Each row is a point. To make a cloud, some directions were put in groups of two or more. Within a group, all points are equally far from the middle, so they leave a hole (a ring in 2 directions, a hollow ball in 3). The other directions are filled evenly. Then the cloud was stretched, turned, moved and blurred a little. How many holes are there, and how many directions does each take, smallest first?

Cloud:
[[-27  17]
 [ 18 -49]
 [ 36 -40]
 [ 19  33]
 [ 10  13]
 [ -1 -36]
 [-34 -38]
 [-16 -51]
 [ -7 -35]
 [-42 -52]
 [ 43  36]
 [ 44 -39]
 [-34   1]]
Holes: 0

Cloud, 20 rows:
[[ 37   3  29]
 [ 41  38 -46]
 [ -4 -55  21]
 [ 30  45 -52]
 [-13  29 -47]
 [ 44 -24   3]
 [ -7 -46  36]
 [ -5 -45  37]
 [ -2 -10  50]
 [ 11 -25  47]
 [ 32  29  23]
 [ 48  23  -2]
 [ -8  -1 -60]
 [  4  58 -27]
 [ 21  16 -70]
 [-16 -53   5]
 [-25  28 -24]
 [-20  32  17]
 [ 48   8 -47]
 [-33 -20  -2]]
Holes: 1 (3)

Cloud (46 x 6):
[[ 24 -70 -32  55 -13 -30]
 [ 48  53  35 -12  34  21]
 [ -5  59 -11  14 -24 -33]
 [-45  66  32  42  14  -8]
 [ -8  33  23 -15  34 -26]
 [ 30 -29 -23  22 -50 -42]
 [ 20  38  10  19  57   5]
 [ 37  32  19  54  23 -15]
 [ 43 -40  50  38  18  20]
 [-15 -60  22  58  42  -8]
 [ 14  41 -49  19  -2  27]
 [ 22 -47  10  21 -16 -12]
 [ 14 -31  65   4  38  16]
 [-32 -35  55  65 -23 -23]
 [ 17 -19  47  47  56  51]
 [-23 -53   7  45  39  17]
 [-12 -49 -19  50   4 -14]
 [ 20 -65   8  -2  -6 -15]
 [ -3 -23   2 -10  -2  51]
 [ 48 -50   9  44  -6  14]
 [ 34   4 -37 -25  49  42]
 [  1 -14  32  21  23  37]
 [-14 -41  25 -36 -20  18]
 [-50 -34  58  36  28  -2]
 [-20 -36  -7  80  22 -43]
 [-16 -36  50  43 -25 -47]
 [-55  -9 -42  52   2 -12]
 [ 13 -73  -1  30  55  24]
 [ 26  23 -58  45 -23 -15]
 [  7  53  -4   8  19  39]
 [ 27 -27   4  34 -59   2]
 [ 52 -32 -17 -24  27 -29]
 [ 62 -11  45  27 -17  13]
 [-30 -20 -43  41  -7  12]
 [-41  50 -15  23  -4  10]
 [ 20  34  25  17  34 -17]
 [-22  41 -26  39  -8   6]
 [ 48 -29  17  43 -31  15]
 [ -4 -52 -28  64  26 -15]
 [-43  35  19   5 -25  22]
 [-47  37  42  31  13  23]
 [  3 -20  26  36 -52 -18]
 [-38 -37 -57  28  -7   7]
 [ 19 -11  32 -53 -15  11]
 [ -9  25 -15  18 -23   5]
 [ 38   5  17  -6  68  42]]
Holes: 0
